Each row of a before or after table is a point. One or more steps were done to the points. Then noise was added and the rows were shuffled. The steps act on how far a point lies along the listed directions, d1 being the first. Write out the steps. A step turns or swaps two directions, mirrors them in a line or flattens them onto one, adds a multiple of one to another, or multiplies one. Angles are multiples of 10 degrees, from the lower direction toward the higher: turns from -170 to 170, lines from 10 to 170 but not 90. Use the fewest steps. Two steps may share a direction if one is a turn and the other turns, adds or multiplies; they go together, in the order done. Otherwise the lowest direction goes first.
In the rows, zero is written as 128.

Directions:
(1): [190 129]
(2): [129  66]
Before (12 x 2):
[[149 110]
 [ 95 101]
 [241 146]
 [138 185]
 [ 94 104]
 [137 146]
 [179  83]
 [100 163]
 [165  89]
 [ 79 194]
 [101 119]
 [160 127]]
After:
[[143 118]
 [121  98]
 [ 74  87]
 [124 160]
 [ 83 100]
 [113 163]
 [106 111]
 [203 166]
 [181 107]
 [123  12]
 [106 165]
 [169 151]]
Steps: turn d1 and d2 by 100 degrees

Directions:
(1): [120  74  91 186]
(2): [163 111 199 162]
(3): [194  91 106  89]
(4): [174 184  99 168]
Before (12 x 4):
[[ 97  48 106  71]
 [ 79 109 225 112]
 [110  80 229 108]
 [139  48  99  98]
 [146 163 144 143]
 [102 105 214 152]
 [131 142  88 178]
 [ 88 123 202 138]
 [148  85 102 177]
 [136 109 131 135]
 [101 117 158 129]
 [139 155 122 159]]
After:
[[107 152 132 191]
 [171 143 158 125]
 [ 63  60  60 139]
 [127 114 143 144]
 [106 192 114 138]
 [128  85 224 119]
 [142 168 137 124]
 [110 107 169 120]
 [ 89  83  76 180]
 [127  78 247 138]
 [123  41 231 102]
 [155  25 236 147]]
Steps: turn d1 and d3 by -70 degrees; turn d1 and d4 by 30 degrees; multiply d2 by 1.6

Directions:
(1): [ 59 159 194  64 120 160 116 122]
(2): [160 108 154  99 152 138 150 235]
(3): [ 68  46 147 188 130 157 116 141]
Before, 10 rows:
[[144 166  75 144 120 126 150 106]
 [176 155  83 128 136  85 148 121]
 [ 27   7 156 209 111 158 111 116]
 [ 44 180 202  58 129 191 112  90]
 [125  84 137 151 161 160 133 188]
 [194 111  74 152 148 131 115 140]
 [ 95  51 159 187 140 188 131 168]
 [ 65  65 114 179 131 161  99  78]
 [ 91 120 133 161 106 130  98 105]
 [156 108 145 134 112 113 145 120]]
After (10 x 8):
[[ 89 177 124 108 115 150 141 103]
 [ 84  29 116 237 143 175 119 113]
 [148 124 159 111 110 116 147 118]
 [142 139  99 167 107 104 110 105]
 [238 114  27 190 122  55 153 100]
 [ 86 169 156  71 129 126 129 118]
 [233 131  76 164 146 122 160 152]
 [183 131  43 160 137 107 118  69]
 [187 132 107 125 161 128 143 180]
 [154 181 128  60 136 147 108 130]]
Steps: turn d1 and d3 by 110 degrees

Directions:
(1): [167 165  89 150  81 208 154  93 112 119 146  44]
(2): [124 151 139 128 175 143 210  69  61  84 108 182]
(3): [ 98 217 164 134 145 132  66 145  85 108 208 134]
(4): [174 176  87 112  78  91  77  67 104 174  93 179]
(5): [167 110 105  45 121  55 149 113 122  75 189  94]
Before (12 x 12):
[[128  90 128 112 132  98 113 163 129  83 145 142]
 [132 104 122 125 114 108  88 135 165 150  99 147]
 [161 146  96 123 106 129 148  98 108 134 116  93]
 [161  69 128 107 123 102 134 163 153 131 144  91]
 [113  98 154 134 134  99  95 146 156 166  92 148]
 [ 97 135 145 144 136 116 132 115 125 143  86 205]
 [ 95 126 145 143 202 104 168 118  98 100 104 199]
 [111 137 143 156 176  96 117 129 113 126  90 179]
 [189 162  93 173  77 249 197  84 112 126 135  33]
 [ 86 142 166 165 165 119 120 136 102 103 136 189]
 [ 90  86 136 143 151 106  99 174 179 149  83 139]
 [ 58 162 171 133 154 121 108 172 114 148 153 174]]
After, 12 rows:
[[138  97  92 109 101  94  94 147 176 142 107  90]
 [127 146 130 117 141 110 137 128 105 122 136 118]
 [155 119 139 113 113 108  82 173 135 132 195  78]
 [149 110 110 104  97  88  73 135 171 147 125 123]
 [121 125 133 175 139 150 168  92 105 117  80 181]
 [135 119 113 121 121 106 172  82 119 126  80 190]
 [142 134 116 148 156 101 151  91 107 121  75 166]
 [127 135 123 139 115 131  90 157 115  99 151 134]
 [132 146 115 138 186 126 209  63  66  85  91 196]
 [ 95 132 130 153 118 158 145 136 134 180  82 155]
 [149  99 125 108  96  88  93 132 160 163 105 111]
 [140 101 145 134 146 171 217 138 128  90 159  82]]
Steps: flatten d1 and d4 onto the line at 120 degrees; multiply d2 by 1.6; turn d3 and d5 by -80 degrees

Directions:
(1): [230 137 151 144 142 104 203 171 123 102 123 163  70  83  56 132  79 141]
(2): [139 161  41 131 103 106 106 118  41 135 186 168  99 165  82 144 156  49]
(3): [ 82 183 118  89 114  99 183 131 173 129 221  99  91 117 111  46 171 173]
(4): [161 126 204 127 155 139  95  73 196 156 201 168 187 146  59 144 143  89]
Before (13 x 18):
[[128 143 147 116 146 128 109 110 151 154 203 169 139 141  87 114 165 120]
 [ 91 108 162  91 114 136 111 115 172 130 130  94 184 144 169 125 150 132]
 [170 160 113 122 138 100  91  73 143 118 210 177 137 161  36 139 163  59]
 [ 69 106 129 133 139 158  50 111 139 148 121 102 194 122 173 131 156  87]
 [137 159 143 127 130 139 138  72 166 165 221 160 153 132  73 132 152  74]
 [225  99 227 168 172 128 177 140 191 115  44 126 114  77 124 147  66 191]
 [120 138 139 121 118 122 129 114 149 128 171 137 149 133 113 108 164 138]
 [185 115  73 161 116 128  79 150  28 114  63 158 129 149 138 198  90  78]
 [129 119 132 137 156 128 119 105 168 153 184 150 139 167  80 129 137  97]
 [108 114 117 155 148 140  67  91  93 139 126 131 166 136 128 180 138  90]
 [232  79 200 151 151 143  93 139 114 107  67 198 136 113 105 208  64 104]
 [ 83 142 156  89 126 127 115  89 158 136 162 108 140 114 103 100 155 139]
 [138  90  47 137 106 129  98 126  38 127 104 146 106 153 113 186 122  69]]
After:
[[180 102  75 141 113 117 128 125  57 125 135 165  96 136  66 188 111  74]
 [172 140 123 160 158 113 153 135  83 114 136 144  96  95  75 159 108 118]
 [114 119  91 132 143 122 135 132 133 140 149 125 107 161 113 124 130 111]
 [ 91 152 145  89 119 123 141 103 144 125 149 105 117 104 108  89 149 154]
 [133  69 202 168 163 163  81 100 179 139   3  98 185 130 211 175 101 160]
 [226 117 101 160 125 125  96 150  50 110  97 176 124 136  98 189  81  77]
 [190  66 169 146 142 150  70 137  86 112  38 177 153 126 156 216  74 101]
 [130 155  63 125 120 107  93 101  95 106 150 143 115 165 101 135 164  77]
 [102 143 105 120 131 130 116 128 117 143 162 146 110 135 127 108 165 135]
 [151 130 166  91 119 110 190 152 165 111 140 108 124 106 121 109 121 161]
 [179 147 141 140 147 113 178 178 145 107 151 132  93  53  77  93 112 136]
 [103 157  93 123 107 136 148 106 113 147 167 125 123 122 130 122 149  96]
 [112 140 128 123 110 120 134 125 137 125 156 126 133 131 124 107 158 150]]
Steps: mirror d1 and d3 in the line at 110 degrees; multiply d4 by 0

Directions:
(1): [ 58 161 143 113 165 147 180  35 190  99  85 148  96  72 100 147 128 144
 135  34 112  83 110 138 123 168 178 135 197 135  44  84]
(2): [136 185 211 108 105  30 158 138 159 131 137 155 204 111 149 130  85  95
 176 152 122 139 104 168  75  32 202 116 111 187  90 154]
Before, 14 rows:
[[120  64  34 138 179 230 115 101  95 123 110 107  38 142  96 143 171 164
   76  97 120 124 146 107 183 247  49 145 155  73 187  93]
 [ 64 163 117 132 161 142 130  40 178 141  86 158  93  78 120 143 125 134
  130  44 116 107 129 147 126 162 148 136 191 126  67  91]
 [174 124 166 132  97  67  82 181  93 134 172 124 202 154 141 128 111  98
  126 204 156 179 127 138 101  53 125  77  66 142 172 173]
 [178 110 128 150 112 102 101 208  72 143 169  95 171 143 156 124 114  88
  134 212 146 160 157 123 120  78 102 116  75 111 178 162]
 [203 121 176 118  79  41  85 214  95 157 149 146 198 135 174 109  90  96
  166 231 139 176 135 144  98  39 148 130  77 174 169 185]
 [109 161 128 108 133 132 150 121 158 128 110 143  95 116 118 127 144 119
  116  81 151 100 136 112 146 153 145 128 155 135 117  74]
 [155  96  84 131 120 136 114 167 123 161 139 137 116 152 133 115 135 140
  113 164 120 149 129 114 139 156  84 134 118 103 180 141]
 [118 131 126 135 132 135 131 128 122 112 112 116 128 139 120 148 137 145
  128 124 121 115 136 130 116 146 141 128 147 118 122 108]
 [193 141 157 146  99  78  98 207  88 167 178 127 192 184 162 128 120 100
  118 238 140 174 127 134 118  69 119 126  59 142 230 175]
 [118  77  78 160 143 178 108 139 104 113 116 102  84 133 115 139 157 148
  103 124 141 130 128 106 149 164  59 126 126  71 159 119]
 [121 144 127 137 129 141 147  88 142 110 121 133 108 100 127 138 142 118
  105  98 131 118 131 129 136 138 140 134 146 129 104 108]
 [143 131 106 100 122 119 127 124 147 137 122 133 134 133 134 123 132 137
  114 142 115 123 119 125 131 139 125 107 127 130 116 107]
 [ 96 134  82 125 149 195 141  56 130 109 113 112  85 110 119 147 153 150
   97  92 118 125 133 132 168 199  93 157 190 103 113  94]
 [139  89  76 117 149 181  96 137  95 118 128 113  94 152 126 134 167 172
   97 147 133 114 121  99 199 209  88 134 129 101 165 112]]
After:
[[162 114 113 127 109  98 119 179 128 162 144 145 147 150 142 114 119 127
  130 182 120 156 121 129 120 117 108 127 106 124 172 155]
 [152  81  96 160 121 141  93 183  87 126 137 103 121 151 135 132 144 132
  115 170 147 152 127 114 136 118  60 120  91  85 184 146]
 [134 164 207 115 110  39 126 129 143 116 149 148 212 112 132 142  94  96
  148 157 144 158 107 160  77  41 183  74 100 168 105 156]
 [131 127 108 144 128 159 132 101 124 113 126 124  96 111 126 134 150 122
   96 106 136 124 140 118 149 151 117 136 138 117 126 109]
 [183  52  48 145 139 182  78 186  53 150 148  99  91 186 128 127 157 140
   85 188 130 166 153 113 171 182  30 136  89  85 249 139]
 [173  93  96 116 124 140  82 182  76 132 151 113 134 172 145 125 153 154
  110 198 138 138 121 108 184 158  90 126  93 117 191 142]
 [154 152 179 133 114  57 138 178 115 135 158 117 199 113 155 133  91  78
  163 189 137 148 137 148  90  43 162 110  95 146 126 160]
 [120 142 105 115 130 151 132 137 139 133 117 132  84 131 118 123 154 122
  104  94 156 106 145  99 160 168 119 130 147 120 144  78]
 [149 170 218  98 102  22 137 139 159 136 117 172 200  83 160 127  75  97
  189 164 125 144 112 166  74  34 216 131 127 202  87 158]
 [155 196 216 124 109  32 149 156 143 152 157 156 218 140 157 141  95  89
  151 194 127 153 101 164  82  38 194 121  91 182 156 163]
 [ 83 121  65 148 163 190  96  68 139 150  96 137  61 107 118 136 149 147
  101  65 126 116 147 122 157 201  90 142 178  90 118  91]
 [144 130 105 101 123 120 125 126 147 136 122 133 134 134 135 123 131 137
  114 142 116 123 120 123 130 137 123 107 126 130 118 107]
 [134 106  63 135 131 197 107 108  90 126 138  96  91 144 131 136 161 146
   87 143 128 149 147 121 179 190  53 156 153  92 166 115]
 [124 124 119 138 130 138 125 137 113 116 115 113 126 146 121 146 141 145
  126 131 122 119 139 128 120 149 134 128 140 115 133 113]]
Steps: turn d1 and d2 by -50 degrees
